Every row gives one point. The points of each table are mixes of a few directions, plus a little noise. How many directions does each table use, and how many do they share? Where both have some left over, give the other angles between the two spaces (their principal angles), to ten degrees, smallest first.
(in the rows, 128 means zero)

First (4 x 2):
[[157 174]
 [117 111]
 [147 158]
 [ 90  70]]
Second (4 x 2):
[[149 163]
 [113 105]
 [155 171]
 [ 93  74]]
Directions: first 1, second 1, shared 1

First (7 x 4):
[[159 115 152 130]
 [114 103 125 188]
 [133 124 132 131]
 [ 52 140  83 103]
 [172  85 182 117]
 [113 206  73 103]
 [154 122 147 124]]
Second (7 x 4):
[[142 116 117 151]
 [160 121 168  92]
 [116  66 134 141]
 [106 119 110 145]
 [ 66 239 108  83]
 [134 134 114 144]
 [174 103 145 138]]
Directions: first 3, second 3, shared 2; angles 30

First (10 x 8):
[[124 134 139 123 132 126 132 128]
 [130 125 123 130 126 129 126 128]
 [174  62   7 182  84 148  79 133]
 [ 98 171 207  93 157 115 160 125]
 [103 163 193  99 152 118 154 125]
 [134 119 111 136 122 131 121 129]
 [136 116 106 138 120 132 119 129]
 [138 113 101 140 118 132 117 129]
 [116 146 161 113 140 123 141 127]
 [126 131 133 126 130 127 130 128]]
Second (10 x 8):
[[102 102 178 106 197 136 106 106]
 [126 194 153 116  86 108 180 147]
 [142 154 105 138  83 120 149 144]
 [137  57  87 146 159 149  74 110]
 [145 152  94 142  75 121 147 145]
 [138 103  98 142 126 136 109 125]
 [144 131  92 144  94 127 132 139]
 [116 113 150 118 162 133 115 117]
 [118 134 151 118 142 127 132 125]
 [111 139 170 109 154 125 135 122]]
Directions: first 1, second 2, shared 1

First (10 x 11):
[[122 130 106 129 129 128 114 139 130 158 116]
 [113 134  80 129 130 127  97 153 132 196 103]
 [113 134  80 130 129 127  97 154 132 197 103]
 [116 132  87 130 129 128 100 151 132 187 106]
 [155 118 211 125 125 129 183  82 120   7 173]
 [126 129 121 128 129 128 125 132 128 138 125]
 [143 123 176 126 126 130 160 101 123  58 154]
 [123 130 109 129 129 127 116 138 131 156 118]
 [135 126 153 127 127 129 146 115 126  91 142]
 [136 125 153 127 127 129 144 114 125  91 142]]
Second (11 x 11):
[[126 116 151  64 101 157  72 118  98 169  84]
 [103 124 135  76  79  97 102 129 122 141 175]
 [123 128 168  76  95 174  93 121 103 149 138]
 [126 138  98 166 152 144 136 147 141 152 123]
 [114 113  85 181 164 139 131 140 148 138 124]
 [134 127 128 149 139 100 158 122 139  90 140]
 [116 119 107 158 144 132 133 134 141 126 142]
 [154 136 139 172 164 141 170 120 135  87 112]
 [114 145 116 100  96 104 112 145 127 164 154]
 [115  99 115 145 138  95 137 115 141  90 142]
 [182 164 168 121 137 123 165 118 113 103  74]]
Directions: first 1, second 5, shared 1
